Each row is a point. The points of each table are mixes of a few directions, plus a little noise. How many directions does each table use, and how many do they share? Where both have some left over, give the other angles between the two spaces (their principal angles), to ten degrees, smallest first.

First (6 x 3)
[[-15  15  24]
 [-32  33  52]
 [  6  -7 -11]
 [  9 -10 -16]
 [ 36 -38 -60]
 [ -6   6  10]]
Second (6 x 3)
[[-22   6  57]
 [ 21  -6 -55]
 [-21   7  54]
 [ -1  11 -10]
 [ 12 -23  -9]
 [ 11   5 -38]]
Directions: first 1, second 2, shared 1

First (6 x 6)
[[  3   7   8  17 -28 -21]
 [ 16  17 -10   3  27  17]
 [-17 -18  10   7 -40 -19]
 [ 15  18   7  -2   7 -19]
 [  3   0  -1 -25  34   8]
 [-20 -25 -14   1  -1  35]]
Second (9 x 6)
[[  4   6 -11 -17   8  21]
 [  5   5  -2  12   2   3]
 [  9  11 -16  60 -14  24]
 [ -3  -9  -2   6  29  12]
 [-10 -10  12 -33 -11 -21]
 [-19 -18   2  -6 -35  -2]
 [ -3   3  10 -34 -34 -24]
 [ -2  -9   6   3  41  -2]
 [ 19  22   2  10  14 -10]]
Directions: first 3, second 4, shared 3

First (10 x 9)
[[-20  18 -13 -38 -26  -6  -8  -8  28]
 [ 17  -2   1  16  30  -7  -8  -7 -26]
 [  2  -6  -2  -1  15  -2  -4   0  -4]
 [  3  36 -11 -14 -14 -17 -15 -24  -4]
 [ -4  -9   1  -3   2   4   3   6   6]
 [  3   6   1   3  -4  -2   0  -3  -3]
 [ 10   2   9  24  -7   4   9   3 -12]
 [-25  -5   7 -11 -56  21  25  21  41]
 [ 21  -5   4  26  33  -5  -5  -5 -32]
 [ -7 -34   2  -3  26  10   4  17   7]]
Second (7 x 9)
[[  0   0   0   0   0   0   0   1   0]
 [  9   3   6   8 -12   4  15 -30 -12]
 [-15  -6 -10 -13  20  -6 -24  49  20]
 [-19  -7 -12 -15  24  -7 -29  60  24]
 [ 10   4   7   8 -13   4  16 -33 -13]
 [ 10   4   6   8 -13   4  16 -33 -13]
 [  5   2   3   4  -6   2   7 -15  -6]]
Directions: first 3, second 1, shared 0; angles 50

First (9 x 12)
[[ 30   0  -2   3  18   9   2   1   4   9  -1  16]
 [ 28  28  -2  38  22   5   6  -8  23  13  -3  15]
 [ 23   1  -3  -3  30 -15   5  -2  -6   2   4  -4]
 [ 23  -5   9   1  32  -9  16 -11 -14  16   2   2]
 [-55 -45 -15 -21 -44  21 -21  19 -19 -15   3 -24]
 [-18  29 -40  35 -33  20 -36  26  49 -31  -2  -5]
 [ -6  15  14  28  19 -17  19 -21  -5  17   1 -13]
 [-60 -22  -2 -59 -51 -21 -20  17 -22 -40   4 -31]
 [ 35   0  42 -22   8   6  28 -22 -12  29 -10  45]]
Second (10 x 12)
[[ 16 -47  -8 -49  12 -37 -29  -6   1 -22  34 -19]
 [ -6 -20 -37 -15  24  -2  -5  33 -34 -16  -2 -36]
 [-10  11 -14  14   6  15  10  18 -17   2 -16  -9]
 [ -4  21  12  20 -10  13  11  -6   8  12 -11  15]
 [ -5  37  26  34 -20  20  18 -16  19  21 -17  31]
 [ 14  -8  27 -14 -14 -19 -11 -32  30   2  20  21]
 [ -4 -32 -42 -26  28  -9 -12  35 -37 -22   5 -43]
 [-19  55   9  57 -13  43  35   8  -2  26 -40  21]
 [ 14   6  41  -1 -25 -12  -5 -42  42  11  16  37]
 [  4 -23 -14 -22  11 -13 -12   8 -10 -13  11 -18]]
Directions: first 5, second 2, shared 1; angles 60

First (10 x 18)
[[-34 -20  38 -12  24 -10 -11  19   5  -2 -24 -31   1   6 -41  43  13 -23]
 [  4   2  -4   1  -3   2   1  -3   0   0   3   4   0  -1   5  -5  -1   3]
 [ -3  -2   4  -1   2  -1  -1   2   0   0  -2  -3   0   0  -4   4   1  -2]
 [ 27  16 -30   9 -20   8   9 -15  -4   1  19  25  -1  -5  33 -35 -10  18]
 [ 23  13 -26   8 -17   7   7 -12  -3   1  16  21  -1  -4  28 -29  -8  16]
 [ 16  10 -19   6 -12   5   5  -9  -2   1  11  15  -1  -3  20 -21  -6  11]
 [-26 -15  30  -9  19  -8  -8  15   4  -1 -18 -24   1   5 -32  34   9 -18]
 [-31 -18  35 -11  23  -9 -10  17   4  -2 -22 -28   1   6 -38  40  11 -21]
 [ 14   8 -15   5 -10   4   4  -8  -2   0   9  12  -1  -2  17 -17  -5   9]
 [ 10   6 -11   3  -7   3   3  -6  -1   1   7   9   0  -2  12 -13  -4   7]]
Second (8 x 18)
[[  0  -4   3  -8   2   8  -3   4  -9  -6   4  10  -3   5  -2  -2  -3  -4]
 [-27   3 -17  18  -7 -33  20  15  19 -11   7   8 -17 -31  60 -19   8  -7]
 [ 12   8   1   2  -4   4   2  -9  -4   5  10 -10  22   1  -5   5   2  13]
 [ -4  -4   8  -6   5   3  -3  11 -12  -8  16   3  11   0   8   4   4  -4]
 [-13   0 -19  19  -1 -24   2   0  33   8 -34   3 -43 -12  15 -14  -1 -12]
 [ 39   2   1   2  12  22 -40 -14  -4  28 -17  -6   1  28 -41  13  -2   1]
 [-16  -4  21  -6   7  -7   5  10  -6  -6  11 -20  25  -5  -6  22  11  -1]
 [ 10   0   3 -20 -13  27  17 -16 -17 -10   3  12   5  14 -29  -9 -18  14]]
Directions: first 1, second 5, shared 1

First (9 x 24)
[[-33  21   8  -3   9   4   1  60  -6 -49  16  19   7  13  32  38 -17 -28
   -3  20  -7  14 -37  34]
 [ 16  -1 -14 -22 -19 -26  29  14  13  -7   8  -5  12   3  -6 -25  32 -10
    6 -12 -19   4  33  -3]
 [ 16 -14  -3  -3 -21  -3   2   6  35  29  14   4 -12 -26 -14   5  14 -16
   12 -11   0  -2 -10 -30]
 [ 20   7   0   6 -29 -18  -5  29  33 -22  -4  15  11  -8  30  14  -4 -25
  -11   2  -2  12 -21  17]
 [-27   2 -13  19  35  12  -6 -11 -32   7   5   5  12  18   6   4 -45   9
  -15  14   0 -30  -6  43]
 [-25   2  11  -8  27  21  -6 -22 -37 -10  -9  -9 -10   8  -9  -3  -2  26
   10  -1   5   6   9  -9]
 [  4  -5  -2   5  16   6   0 -43 -25  24 -14 -20  -2  12 -24 -26   4  31
   -4  -1   7 -13  30 -10]
 [  0 -24 -11 -26  -7   2   3 -28  11   5   6   9  -6 -38  -3 -16   7   5
   34 -42 -15   4  14 -25]
 [ 29  12  23  31 -12   2 -18  -4   8  22 -23 -18 -11  17 -14   9  11   9
  -28  31  31   4 -12 -18]]
Second (9 x 24)
[[ -5 -18   9  -5   2  24 -28 -28   8 -27 -33 -11   8 -12  42  22 -25  42
    0  -5  10  27  -9  -5]
 [  4  -6   2  -4 -12   2  -4   3  14  -9 -17  -7  12   4  21   1   0  12
   -5  -3  -2  22   2  -5]
 [ 14 -16  -3 -17   6  -5  26 -14 -16   4  15   4  -3  -7 -42 -25  29  -1
   26   7 -17 -25   0  11]
 [-27  13 -10  -2  44   0  19   4 -27  -7  49   6 -21   7 -32  24   4 -12
    9  16   8 -40  12   8]
 [ 10  -2 -12   6 -20 -11  -7  -8  13 -12 -25  15  26  11  34 -18 -13   4
  -13 -19 -13  24   5  17]
 [-16   0  -1  13  27  13  -3 -13 -21  19  15   8 -14   5 -23   7 -11   0
    4   8   8 -22 -11   3]
 [ 16  23  10   4 -31 -18 -28  10  17 -14 -21  -3  -8 -37  39   4 -22 -23
  -13 -25  15   9   1  -4]
 [-15   9  -6 -15  31  -6  31  17 -17 -10  48  -5 -19   3 -38  17  26 -13
   15  19   2 -34  17   0]
 [ 20  -4  10  19 -46   2  -4  29  27  55 -33  -7  18  27  -1 -32  12  -8
  -22   2 -11  40 -17 -25]]
Directions: first 6, second 6, shared 2; angles 30, 50, 50, 70

First (10 x 32)
[[ -1  -3   2  -5   0   4  -5   9   0   1  -7   5  -4   6   4   2   5   0
   -6   4   6   6   5   4   0  -1  -3 -11   2  -8  -4  -1]
 [  0   0   0  -1   0   1  -1   1   0   0  -1   1  -1   1   1   0   1   0
   -1   1   1   1   1   1   0   0  -1  -1   0  -1   0   0]
 [ -1 -10   4 -14   0  11 -13  26   1   3 -19  14 -10  18  13   7  15  -1
  -18  12  17  17  13  11   1  -4 -10 -31   7 -23 -11  -2]
 [  0   1   0   1   0  -1   1  -2   0   0   1  -1   1  -1  -1   0  -1   0
    1  -1  -1  -1  -1  -1   0   0   1   2   0   2   1   0]
 [ -1  -7   3  -9   0   7  -9  18   1   2 -13   9  -7  12   9   5  10  -1
  -12   8  11  11   9   8   0  -2  -7 -21   5 -16  -7  -1]
 [ -2 -13   5 -17   0  13 -16  33   1   3 -25  17 -13  22  16   9  18  -2
  -22  15  21  21  17  14   1  -5 -13 -39   9 -29 -13  -2]
 [ -1  -6   3  -8   0   7  -8  16   1   2 -12   9  -6  11   8   4   9  -1
  -11   8  10  10   8   7   0  -2  -6 -19   4 -14  -6  -1]
 [  2  12  -5  16   0 -12  15 -31  -1  -3  23 -16  12 -21 -15  -8 -17   2
   21 -14 -20 -20 -16 -13  -1   4  12  36  -8  27  12   2]
 [  3  17  -7  23   0 -18  22 -45  -1  -5  33 -24  18 -30 -21 -12 -25   3
   30 -21 -29 -29 -23 -20  -1   6  17  53 -12  39  18   3]
 [  2  10  -4  14   0 -11  13 -27  -1  -3  20 -14  11 -18 -13  -7 -15   1
   18 -12 -17 -17 -14 -12  -1   4  10  31  -7  23  11   2]]
Second (11 x 32)
[[-15  18  -3  10  18 -16  12 -21  12  -6  30  -4  23 -26 -11 -10 -20  18
   18 -17 -31  -8 -15 -15  -2   3  16  26 -22  33   6   0]
 [ 15   6  -6  18 -23  -9   4 -26  -1  -4  12 -13   0   4  -8 -12  -5  -5
   -7   0  -1 -21  -6  -8   7  -4  15  23  -8  21   5   0]
 [ -3   2  -8  -1  14   3  -5  -1  -4 -10   0  -6   4   2  11  -9   2   6
   18   3  -2   0  -3  -4   1  14  -3   5   4  -3   0  -3]
 [  9   4  -8   7  -7 -10   7 -20   9  -2  -4 -16   6 -16  -5  -4  -7 -11
   22  -9 -10 -20 -12 -16  -3   0  -6  20   3  10   3  -2]
 [  9 -12  18   3 -24   9   1  18 -42  -3  33  20  -8  38  17  -8 -16  11
  -26  13  24  60  10  21   8  -8  32 -12   8 -24   9  10]
 [  4 -11   4  -9   8  14   7   8 -20  10 -15  -6 -11  -9  -2  17   3 -14
   25  -2   8   5  -2   7  -9   9 -20   1  27 -25   9   6]
 [  4  -5  -4  -6  -1   7  -8   7   4   3 -24  -3 -10   5   2   7  17 -10
   -4   7  11 -13   6   3   0   2 -16 -10   8 -10  -6  -3]
 [ -8  -3   8  -4   0   7  -4  14   2   9  -2  15  -9  10  -9  11  12   3
  -34   7   9   1  14  16   2  -7   3 -19  -9   1  -4   2]
 [ -9  -5   6 -17   6  -4  -5  24  24   5 -19  16   5  -8   8   9   0  -1
   -3  -4  -4  20   3  -3  -7 -14 -16 -31  -1 -15 -14  -3]
 [-10  -3   0 -13  12   5 -12  21  13  -1 -16  12  -1   7  11   3  12   5
   -8   6   4   9   9   3  -1   0 -10 -25  -2 -11 -12  -5]
 [  3   8  -8  13  -4  -5   4 -23   4  -1   5 -13   0  -6 -15  -4   3  -3
   -2  -2  -6 -33  -4  -5   3   4   5  22  -9  24   5  -1]]
Directions: first 1, second 6, shared 1

First (10 x 32)
[[ -2   7   6  -7  18 -15   8 -20   2  -7  -6  10 -14  -4  20  20 -12 -19
   -3  -9   4 -10   6  27  -3  15   3 -23  -1   7  -3  -4]
 [ -1  -3  -1   1 -12  11  -4  14  -4   6   6  -7  11   3 -12 -13   6  14
    2   5  -4   8  -8 -18   1 -10  -2  22   0  -3   5   1]
 [-11  10  15 -20   3   1   7  -2 -12   5   9   4   6   1  12   9 -10   0
   -1  -4  -7   1 -18   9  -3   6   0  26  -2  10  15  -7]
 [ -4   6   7  -9   8  -6   5  -9  -3  -1   0   5  -4  -1  11  11  -7  -8
   -2  -5   0  -4  -3  13  -2   8   1  -2  -1   6   3  -4]
 [ -1   6   4  -5  19 -16   7 -21   4  -8  -7  10 -16  -4  20  21 -11 -20
   -4  -9   5 -11   9  29  -2  16   3 -28  -1   6  -5  -3]
 [  7  -8 -10  14 -10   6  -7  10   5   0  -2  -7   3   1 -15 -14  10   9
    2   6   2   4   7 -17   2 -10  -1  -3   1  -8  -7   6]
 [  1  -4  -3   3 -10   8  -4  11  -1   4   3  -6   8   2 -11 -11   6  11
    2   5  -2   6  -4 -15   1  -8  -1  13   1  -3   2   2]
 [  8  -4 -10  14   8 -10  -2 -10  12  -9 -12   3 -14  -3   2   4   2 -11
   -1  -1   8  -7  20   9   1   4   1 -37   1  -5 -15   4]
 [ -5   4   7 -10  -2   3   2   3  -7   4   6   0   6   2   2   1  -3   4
    0  -1  -4   3 -11  -1  -1   0   0  18  -1   4   9  -3]
 [  8 -13 -14  19 -22  17 -12  24   4   5   2 -14  13   4 -29 -28  18  22
    5  13  -1  12   2 -36   4 -21  -3  13   2 -13  -5   8]]
Second (11 x 32)
[[  3   1   5  -2   5   3  -1  -6  -7   6  12   3  -6  -4   0 -10  -2   3
   -3   3   0   7  -2   6   4  -2   5   1   3   6   1  -8]
 [  2   1   5  -3   2   3   0  -6  -5   5  14   3 -10  -5  -8  -9   0   7
   -6   4   0   2  -7   5   3  -5   5   4   2   7  -1 -10]
 [-11   8   1  -8   4   0   1   1   6   7  -4   5  -2  -1  13   6 -17   0
    9  -4   1  -3  -6   0  -4   9   6  -6   3   2   2   3]
 [  4 -17 -18  20 -28  -5  -1  13  14 -27 -18 -18  11  11 -32   6  37  -1
   -8   4   0 -20  10 -16  -9 -17 -22   5 -16 -22  -6  12]
 [  5   2   6  -4   6   0   1  -4  -8   6   6   6  -3  -3   2   1  -4   1
   -4  -1   0   6  -3   4   5   2   4   5   5   9  -1  -6]
 [  4  -7  -2   9  -8   4  -4  -5   1  -6  18  -9  -9  -3 -23 -24  20   9
   -7  14  -1  -1   1   3   1 -17  -2   1  -6  -7   1 -10]
 [  8   1   7  -5   4  -2   4  -3 -13   4   4   9  -5  -2  -7  10  -1   3
  -13  -4   0   3  -9   2   6  -1   2  14   5  16  -7  -9]
 [-11   2  -6   1  -5   2  -2   3  13  -3  -4  -5   0   1   2  -5  -2   2
   10   3   1  -8   0  -3  -8   0   0 -10  -5 -11   4   6]
 [ -4   3  -3   0  17  -4  -4  10   3   1 -39  -1  37  11  60  21 -23 -32
   29 -18  -2  18  34  -3  -1  33  -6 -23   5 -14  12  34]
 [  1   4   6  -6   2   3   2  -7  -6   8  19   6 -16  -7 -12  -8  -3  12
   -9   5   1  -1 -15   5   3  -7   8   7   3  12  -3 -16]
 [ -2   2   0  -2   0  -2   2   3   1   0  -8   2   3   2   4  10  -4  -3
    1  -5   0  -3  -1  -2  -1   4  -1   1   0   2  -1   4]]
Directions: first 2, second 4, shared 0; angles 40, 70

First (10 x 32)
[[  8  -6   8  37   8 -23   7 -14   5   4   9  13  17  -3 -16  20  -4   6
   22  35 -13  13 -52 -22 -18  32 -21   7  -9  24 -33 -13]
 [-11  -1  -7 -11  -8   7 -10  12  -5  -4  -2  -2  -7   5   2  -4  -5   7
    8 -15  -3 -18  25   8   7 -13   4   8  11 -11  18  11]
 [ -6  -2   4  36  -5 -23   5   3   5  -2  17   7  10   9  -7  14   3  10
   31  24   6   8 -42 -10  -1  25 -31   4   0  19 -16   7]
 [ 22  -1  14 -29  19  37   8 -40  -6   6 -21   3  -2 -24   2 -24  -6  -7
  -47 -12 -25  -2  27   4  -8 -11  18   1  -3 -23  -1 -21]
 [ -8  13 -13 -41  -8  12  -3  29   2  -3  -6 -24 -19  10  25 -18  18 -25
  -36 -36  42   7  46  24  23 -36  32 -27  -2 -15  32  14]
 [ -7   4  -2 -10  -6   6   1   7  -1  -3   2  -5  -6   5   9 -10   6  -1
   -6 -13  14  -2  14  10  13  -9  -1  -5   5  -8  13  12]
 [ 11  -6  -4  15  10 -21  -6   1   3   7  -4   6   9  -6 -16  29 -10  -7
   11  24 -19   8 -27 -22 -27  13  15   3 -14  24 -25 -27]
 [ 14 -10   1  11  13  -7  -7 -15  -2   6 -10  13   9 -14 -21  20 -20   4
   11  21 -40  -6 -16 -21 -30  12  11  16  -7  12 -23 -29]
 [ -6   2   2 -15  -6  18   2  -3  -4  -4  -1  -3  -7   2   9 -19   2   6
   -9 -18   4 -11  25  14  15 -11  -5   1  11 -19  19  15]
 [-18   6  -3   6 -16  -7   3  20   3  -7  16  -7  -5  18  12  -8  15   5
   13  -8  33   2  -1  13  25  -1 -22  -8   8  -2  16  30]]
Second (9 x 32)
[[ 47 -33 -29   6  17   5  10  -5   3 -24   2 -16 -25  -7   4   6 -22   3
  -10  -1 -21  10  -4 -25   2   4   9  -7  16 -39 -27   1]
 [-60  42  37  -8 -22  -7 -13   7  -4  31  -2  21  32   9  -5  -8  28  -3
   13   1  26 -13   6  31  -3  -5 -11  10 -21  50  34  -1]
 [-36  25  22  -5 -13  -4  -7   4  -3  19  -1  12  19   5  -3  -5  17  -2
    8   1  16  -8   3  19  -2  -3  -7   6 -13  30  20  -1]
 [-25  17  15  -3  -9  -3  -5   3  -2  12  -1   8  13   4  -2  -3  11  -1
    5   1  11  -6   2  13  -1  -2  -5   4  -9  20  14   0]
 [ 48 -33 -29   6  17   5  10  -6   3 -24   2 -16 -25  -7   4   7 -22   2
  -10  -1 -21  10  -4 -25   2   4   9  -8  17 -40 -27   1]
 [ 34 -24 -21   4  13   4   7  -4   2 -17   1 -12 -18  -5   3   5 -16   2
   -7  -1 -15   7  -3 -18   2   3   6  -5  12 -28 -19   0]
 [-58  40  35  -8 -21  -6 -12   7  -4  30  -2  20  30   8  -5  -8  27  -3
   12   1  25 -13   5  30  -3  -5 -10   9 -20  48  33  -1]
 [ 28 -20 -18   4  10   3   6  -3   2 -14   1 -10 -15  -4   2   4 -13   2
   -6  -1 -13   6  -3 -15   2   2   5  -5  10 -24 -16   0]
 [ 21 -15 -13   3   8   3   4  -3   1 -11   1  -7 -11  -3   2   3 -10   1
   -4   0  -9   4  -2 -11   1   2   4  -3   7 -17 -12   0]]
Directions: first 4, second 1, shared 0; angles 70

First (9 x 32)
[[ -2   0   8  11   7 -11  11   3  -4 -28   8  24   6  -6   2  -8  -6 -18
    0   4   1  11  -4   3   8 -16  -1 -23 -14   9 -17   4]
 [  1  -2  -4   5  -4  -5  -2  -3  11 -19  12 -10  -2 -10  15  10  -9  -5
    0   5  18  -9  -1  11  -3 -10  14  -3   2  -1   2  -5]
 [  4  -2 -18 -12 -16  12 -19  -8  19  23   1 -47 -11  -2  14  25  -1  22
   -1  -1  17 -27   5   9 -17  13  16  32  25 -15  28 -13]
 [ -9  10 -10   6  -3 -10  -2  19  -4 -15  17  16   1  -7   9  16 -18  -3
   -6  19   1  11  12  27  -4 -12   0 -13  -6  -7 -23 -11]
 [  7  -5 -15 -16 -15  17 -19 -14  20  33  -5 -54 -11   1  10  20   6  25
    2  -8  15 -31   1  -1 -17  18  15  39  28 -14  38  -9]
 [  4  -6  -6  -1  -8   3  -7 -11  17  -4   5 -30  -5  -7  15  12  -3   4
    1  -2  21 -20  -3   4  -8  -1  17  12  12  -4  18  -6]
 [ -5   3  -6  10  -3 -12   0   9   5 -30  20   7   1 -12  17  15 -18  -9
   -4  15  14   3   4  24  -3 -18  10 -15  -5  -2 -16  -9]
 [  5  -7  33   5  24   1  25 -11 -24   1 -27  43  12  15 -36 -53  26 -19
    8 -23 -32  23 -18 -46  26   5 -27 -21 -23  24  -8  31]
 [ -5   9  17  -8  18   6  13  15 -40  39 -30  51  10  25 -47 -38  24   3
    1 -10 -57  38   3 -30  17  21 -46  -9 -18   6 -21  19]]
Second (11 x 32)
[[-21  22 -21  19   2  -1   4  32 -41   1 -38  60   1  26 -18 -24 -14  12
   -6  26 -15  52  -3   1  22   1 -21 -34 -25   1 -12 -18]
 [ -2  23  -8  30 -15   6  -1   4  -3 -24 -33  33  -9  10   0 -11  -5  -8
  -19  15   9  28  -3   7  21 -14 -12 -24 -30  -7  -1  -1]
 [ 17  25  10  42 -32  13  -3 -26  34 -50 -31  11 -18  -4  13  -2   8 -32
  -33   0  28   5  -3   9  23 -28  -6 -15 -39 -15   7  22]
 [  3  -6   7 -10   7   4   2  -5  -5  18  -4  -4   3   5 -11  -9  11   4
    6 -11 -13  -3  -2 -15   0  11  -6   9   5   4   4   7]
 [  4 -22   5 -24   9 -10  -2  -5  15   5  45 -40   6 -20  15  24  -4   2
   15 -10   6 -34   6   8 -25   3  22  21  29   4  -2  -2]
 [-10 -14 -10 -23  15  -7   0  15 -18  28  16 -10   8   3  -4   3  -6  22
   18   2 -11  -5   2  -3 -14  16   7  10  24   6   1 -16]
 [ 11 -11  23  -4   4 -15   6 -12  27 -31  48 -17   6 -30  18  23  -2 -29
    0  -9   8 -25   9  17 -14 -20  12   1   2   3 -25  16]
 [ 13  -5  25   1   1  -5   7 -16  19 -21  21  -5   3 -17   5   6   9 -26
   -4 -14   0 -14   4   2  -2 -13  -1   0  -7   2 -16  23]
 [  4   9 -22   4 -20  28 -16 -14   3  33 -55 -24 -17  25  -5 -12  12  29
   -6  -3  14  -3 -13 -21   8  22   2  23   8 -11  54 -10]
 [-10 -15  -7 -30  21   0   2  14 -29  50   0  -5  10  15 -20 -12   4  30
   22  -6 -26   1  -3 -21 -10  30  -3  15  25  10   8 -12]
 [ -6  -6  -1  -7   8 -14   3  12  -3 -10  29   2   7 -11   8  12 -13  -3
    6   7   0  -2   6  14 -10  -7   8  -6   6   4 -18  -8]]
Directions: first 3, second 4, shared 2; angles 50
